Each point is reached from the start by the listed moves, each made 0, 1 or 2 times, or once backwards (-1), plus a little noise. Is the number of moves made odd or even? Then give how often each move was made.

Moves:
(1): 17.5, 18.2, 2.1, 1.9
(2): -3.0, 10.8, -13.8, 2.9
Start: -1.2, 11.8, 1.6, 2.5
Points:
16.0, 30.4, 3.7, 5.0 -> odd (1, 0)
28.1, 70.7, -22.1, 11.2 -> even (2, 2)
-16.1, -17.2, 13.4, -1.7 -> even (-1, -1)

Moves:
(1): 27.0, 2.0, -9.1, -1.6, -7.4, -11.2, 6.5, -4.7, -6.9, 7.5, -7.1
(2): 2.8, 11.7, 8.7, 4.0, 3.1, 1.2, 0.9, 4.1, -6.8, -0.8, -2.2
(3): 4.9, -4.1, 7.0, -2.1, 8.5, 8.1, 5.3, -3.0, 3.1, 4.6, 7.8
(4): -7.3, -2.1, 11.4, 16.8, -3.6, -7.1, 11.7, -9.6, 3.3, 0.8, -9.2
(5): 0.6, 5.2, -6.5, 8.7, 14.0, 0.5, -4.3, 1.4, 16.5, -4.0, -3.0
(6): 11.4, -1.0, -1.0, 2.1, -11.0, 9.9, 1.0, 9.1, 4.0, -11.4, 0.1
(7): -12.8, 13.0, -5.3, -15.6, -3.8, -1.1, 9.5, -3.5, 5.1, 1.3, -3.9
(8): -5.0, -10.7, 2.4, -8.4, 11.2, -12.8, 9.5, 20.8, -0.8, 0.1, -3.9
(9): 2.7, 0.6, 5.6, -8.0, -3.8, -7.4, -5.3, -1.2, 5.4, 0.7, 0.3
(10): 0.3, 0.6, 8.3, -4.2, -10.9, 14.6, -11.2, 5.1, -3.2, 27.0, -14.4
(11): -1.2, 9.5, -1.2, 16.5, -5.2, 2.2, 0.9, 6.1, 2.6, 4.7, 19.3
Start: -0.3, 0.6, -9.7, -6.3, 10.5, 2.1, -7.2, -5.6, -22.8, -10.1, 3.6
Points:
47.7, -3.1, 27.2, -26.6, 48.4, 47.2, -42.4, 45.9, -7.0, 25.9, -31.3 -> even (0, 2, 2, -1, 2, 1, -1, 1, 1, 2, -1)
6.7, 36.4, 43.5, 34.8, -26.7, 7.9, -50.3, -15.7, -36.2, 54.9, -17.0 -> even (0, 2, -1, 1, 0, -1, -1, -1, 2, 2, 1)
21.8, 34.9, -24.2, 10.1, -1.9, 20.9, 0.2, -11.6, 22.0, -53.8, 43.1 -> odd (0, 0, 1, 0, 1, 2, 1, -1, 1, -1, 1)
-37.9, 67.3, 14.5, 48.6, -2.8, -0.6, 34.6, 9.1, 26.8, -57.2, 31.2 -> even (-1, 2, 0, 2, 1, 2, 2, 0, 1, -1, 2)
30.7, 57.2, -12.4, 80.9, -11.1, -19.6, -0.6, -37.2, -6.5, 41.1, -21.2 -> odd (2, 1, -1, 2, 2, -1, 0, -1, 0, 1, 2)

Moves:
(1): 4.9, -4.2, -0.6, -5.8, 0.0, -1.8, -4.3, 1.3, 2.3, -0.9, -4.0, 1.5, -10.2, 2.8, 2.7, 4.9, 0.7, 1.6, 5.8, -1.6, 1.9, -0.9, 3.8, -2.4, 5.2, 2.8
(2): -1.8, 4.5, -5.2, 4.8, 7.1, 0.5, -0.2, 3.2, -2.7, 7.6, -0.1, -0.6, -1.2, 6.2, -3.1, 7.1, -3.9, 4.7, 0.1, 1.7, -2.1, 6.2, 0.9, 5.6, -5.0, -5.9
(3): 8.6, 5.2, 15.5, 4.4, 11.0, 1.0, -7.8, 5.8, 0.1, 2.8, 1.6, 11.6, -3.2, -0.7, 0.3, -7.5, 4.3, 4.7, -0.6, -8.5, -0.2, 2.4, 6.9, 0.5, -0.7, 5.9
(4): 7.9, -11.4, -6.4, 9.1, 2.8, -4.2, 4.7, -3.3, -1.6, -3.3, -0.5, -2.2, 0.1, -2.8, -5.1, 6.1, 12.9, 5.9, 4.5, 1.8, -1.5, -7.7, 1.0, 0.3, -1.9, -7.8
(5): 3.7, 2.1, -6.0, -4.6, 4.9, 1.1, -4.8, -2.4, 0.6, -5.6, 0.6, -5.1, 6.7, -10.7, 3.4, -3.5, 1.3, -0.4, -0.9, 2.6, -5.4, -1.5, -0.8, -2.8, -2.1, 1.3
(6): 1.6, -2.9, 5.3, 1.3, -1.3, 12.1, -3.5, -9.3, -4.5, 5.7, 0.4, -1.8, -2.6, 0.2, 0.2, -3.5, -4.0, -9.4, 1.6, -9.2, -2.6, -4.5, -1.9, 0.5, -7.2, -4.7
(7): 4.0, 3.9, -2.2, -4.8, -4.6, -7.1, 9.6, -3.7, -7.5, 4.0, 11.2, 4.9, -7.6, -4.9, -4.6, -9.5, -2.2, -14.2, 8.1, -1.2, -3.6, 3.7, 3.7, 2.5, -5.9, 1.8
(8): -5.6, -2.2, -3.4, 0.9, -2.9, 0.8, -1.7, 14.0, -2.0, 4.1, -3.7, -0.2, 1.3, -2.3, 0.9, -7.6, 2.9, 0.4, 1.8, -6.1, -1.1, -2.9, -0.9, 2.7, -1.2, 1.5
(9): 12.1, 7.1, 0.2, 2.1, -2.3, -1.9, 0.2, -1.9, 16.6, 3.3, -2.7, 2.4, 3.6, 8.4, -6.0, 3.3, -0.3, -3.1, 1.7, 5.6, 2.1, 5.4, -5.3, -7.4, -8.8, 0.1
(10): -5.2, 0.1, 3.1, 0.1, 0.8, -3.9, -3.2, -13.3, 6.6, 8.4, 0.2, -10.1, -1.6, -1.0, 2.9, 0.2, -2.1, 5.2, 5.0, 0.4, -8.9, 0.4, 3.4, -2.8, 2.4, 6.1
(11): 0.0, -6.5, -3.3, -2.7, 3.6, -7.6, -6.5, -7.1, 0.5, 0.5, 18.1, 12.4, 1.1, 4.1, 4.5, -1.9, -4.1, 8.1, -3.0, 2.1, 0.6, 1.4, -7.9, -3.9, -8.9, -0.6
(12): -3.7, -8.4, -2.5, 0.8, -2.2, -1.6, 0.0, -3.5, -1.4, 4.2, -1.3, 10.5, 2.3, -0.9, 6.0, 4.0, 0.0, -2.0, -6.0, 1.8, -10.4, -1.7, 0.1, 4.9, -0.9, 0.5
(13): 16.1, -1.3, 0.6, -5.1, -6.3, -5.1, 0.7, 5.1, -3.4, 4.4, -0.9, -1.2, 10.6, -8.5, -4.5, 11.1, -10.7, 0.5, -0.5, -6.7, -4.6, -3.6, -3.9, 8.3, -1.3, -0.4
(14): 2.5, -7.0, 0.4, -0.3, 4.4, 3.6, 1.2, -8.2, -4.6, 13.1, 1.4, -1.6, 3.3, 12.8, 4.4, 4.0, -2.0, -0.4, -6.2, 5.2, 1.7, -7.0, -6.0, 0.6, 5.3, 7.9
(15): 3.1, 2.8, 2.4, 8.8, -11.5, -2.8, -3.7, 4.6, -1.4, 1.4, 13.2, -1.0, 9.2, 0.3, 23.3, 5.6, 1.6, -2.5, -5.9, 2.4, 1.0, 6.7, 6.5, -0.9, 5.4, -2.2
(16): 0.1, -10.1, 5.8, 3.9, 9.0, -1.4, 4.6, 6.2, 3.2, 0.6, 4.6, 0.7, -1.1, -6.8, -6.4, 9.3, 1.8, -7.9, 3.0, -2.3, -4.6, 0.4, -2.3, -7.2, 0.8, 1.6
(17): 2.5, 2.9, 5.0, -12.7, -3.2, 6.6, 0.8, -3.0, -11.4, -3.4, -3.9, 2.4, 10.1, 4.5, -6.8, 6.7, 12.4, 5.2, -1.7, -2.2, -4.0, -0.9, 6.3, -11.8, -6.8, 7.1
(18): -1.2, 0.5, -4.3, -0.5, -2.9, 6.4, 6.3, 3.9, 4.5, -6.1, 2.1, -1.0, -4.8, -0.4, 0.9, -1.1, -7.4, 14.2, -6.1, 1.9, -0.3, -5.5, -0.4, -8.0, -2.6, 3.9
(19): -7.5, 10.9, 0.2, 3.7, 2.8, 1.9, 1.5, -1.3, -1.6, -3.1, -1.2, 2.1, 4.8, 2.3, -2.6, 1.9, -9.5, 0.2, 16.6, 1.1, -6.5, -5.0, 1.3, 9.5, -6.9, 6.4
(20): 1.9, -2.9, 7.9, -3.8, -6.3, 3.5, -1.8, 4.9, -1.2, 2.1, 5.5, -4.2, -1.6, 6.5, -7.4, -2.1, -1.5, -2.9, -2.4, 12.0, -11.7, 0.0, 0.5, -0.8, -1.2, 2.7
(21): -1.6, 0.7, 2.5, -0.8, 1.1, 5.8, -1.1, 5.1, 2.2, 6.9, 0.0, 5.2, -1.2, -13.4, 0.5, -1.3, 2.2, 3.2, -0.4, 5.2, 5.7, -7.2, -4.0, 2.7, -9.6, -2.2
(22): 0.3, -9.0, -4.8, 5.3, 3.6, 4.2, -1.3, -6.4, -7.2, -5.2, -5.5, 4.8, 3.3, 3.8, -1.2, -0.7, -3.4, 4.8, 5.5, 0.8, 7.0, 12.3, 1.6, 2.4, -2.3, -2.4
(23): -5.8, 0.5, -0.8, 2.6, 3.0, -4.8, -0.3, 1.5, 3.0, -1.0, 2.6, -1.8, 1.9, 2.5, -7.6, -1.0, -3.2, -2.1, -3.0, 3.3, -1.2, -1.5, 15.9, -1.7, -2.0, -1.2
(24): 1.6, -5.8, 0.0, -8.2, 2.2, 6.6, 2.9, 1.9, 14.5, 3.7, 6.5, -3.2, -4.9, 5.5, 1.0, 1.6, 6.3, -0.1, 0.5, -1.9, -0.2, -1.3, 1.5, 12.7, 1.4, 2.1
Start: 1.4, 0.9, 3.7, -8.1, 1.5, 8.9, 4.4, 0.8, 6.2, 4.8, 21.3, 1.1, 7.1, -9.0, -4.9, 1.5, 5.5, 3.3, -7.8, -0.9, 0.0, 6.2, 8.2, 7.4, -1.6, 1.9
Points:
-25.5, 11.8, -39.4, -10.3, 4.6, 40.2, 3.3, -24.7, 8.8, -9.4, -0.5, 16.8, 18.2, 60.0, -21.5, 18.5, -65.8, 63.1, 9.2, 31.3, -19.4, 32.2, -25.3, 23.0, -39.4, 13.5 -> odd (0, 2, -1, -1, 0, 0, -1, 0, 1, 0, 1, 1, 0, 0, -1, -1, 0, 2, 2, 1, -1, 2, -1, 0)
-34.6, -47.8, 23.9, -22.6, -18.9, 78.3, -9.0, 41.9, 4.0, 55.7, 94.9, 42.8, 0.4, 27.1, 70.7, 14.0, 11.5, 25.9, -69.7, -6.9, -25.3, -25.3, -19.0, 12.6, -23.6, 15.0 -> even (0, 1, 0, -1, -1, 2, -1, 2, -1, -1, 2, 2, -1, 1, 2, 1, 1, 2, 0, 1, 1, -1, -1, 2)
94.1, 29.1, 21.6, -68.4, 30.4, 59.3, -17.1, 0.0, 51.9, 6.4, -5.7, 20.1, 16.2, 6.5, -23.4, 25.4, 40.7, 46.7, -39.2, -35.6, 4.3, -6.6, -6.2, -9.9, -35.4, 18.3 -> even (1, 1, 2, 0, 2, 1, -1, -1, 2, -1, 0, 0, 1, 0, -1, -1, 2, 1, -1, -1, 0, -1, -1, 2)
30.0, -6.7, -14.2, -3.7, -18.0, 29.3, 28.9, -2.4, 31.7, 7.3, 42.3, 49.0, -57.0, -14.2, -36.8, -52.5, 1.0, 14.0, -1.6, 25.0, 32.1, 11.3, -28.8, -7.3, -71.6, -32.9 -> even (0, 0, 0, 1, -1, 1, 2, 0, 2, -1, 1, 0, -1, -1, -1, -1, -1, 2, -1, 1, 2, 1, -1, 0)
42.2, 1.9, -30.2, 28.9, -19.9, 3.9, 44.9, -18.6, -18.2, -16.2, 42.4, -6.6, 42.4, -59.0, 20.5, 14.4, 5.8, -42.3, 58.4, 4.8, 25.7, 13.4, 0.6, 72.7, -12.3, -28.9 -> odd (-1, -1, -1, 2, 1, 0, 2, -1, 0, -1, -1, -1, 1, 0, 2, 0, -1, -1, 2, -1, 1, 2, -1, 1)
-56.0, -25.7, 27.1, 14.1, 16.2, 62.2, -11.6, -50.2, -19.0, 18.3, 57.8, -21.6, 58.5, 19.1, 55.9, 23.3, -33.0, 6.8, -24.8, 18.6, -81.0, -9.7, 37.2, -21.0, -2.8, 55.2 -> even (-1, 0, 0, -1, 2, 2, -1, 0, -1, 2, 0, 2, -1, 2, 2, 2, 1, 2, 2, 1, -1, 1, 1, 0)
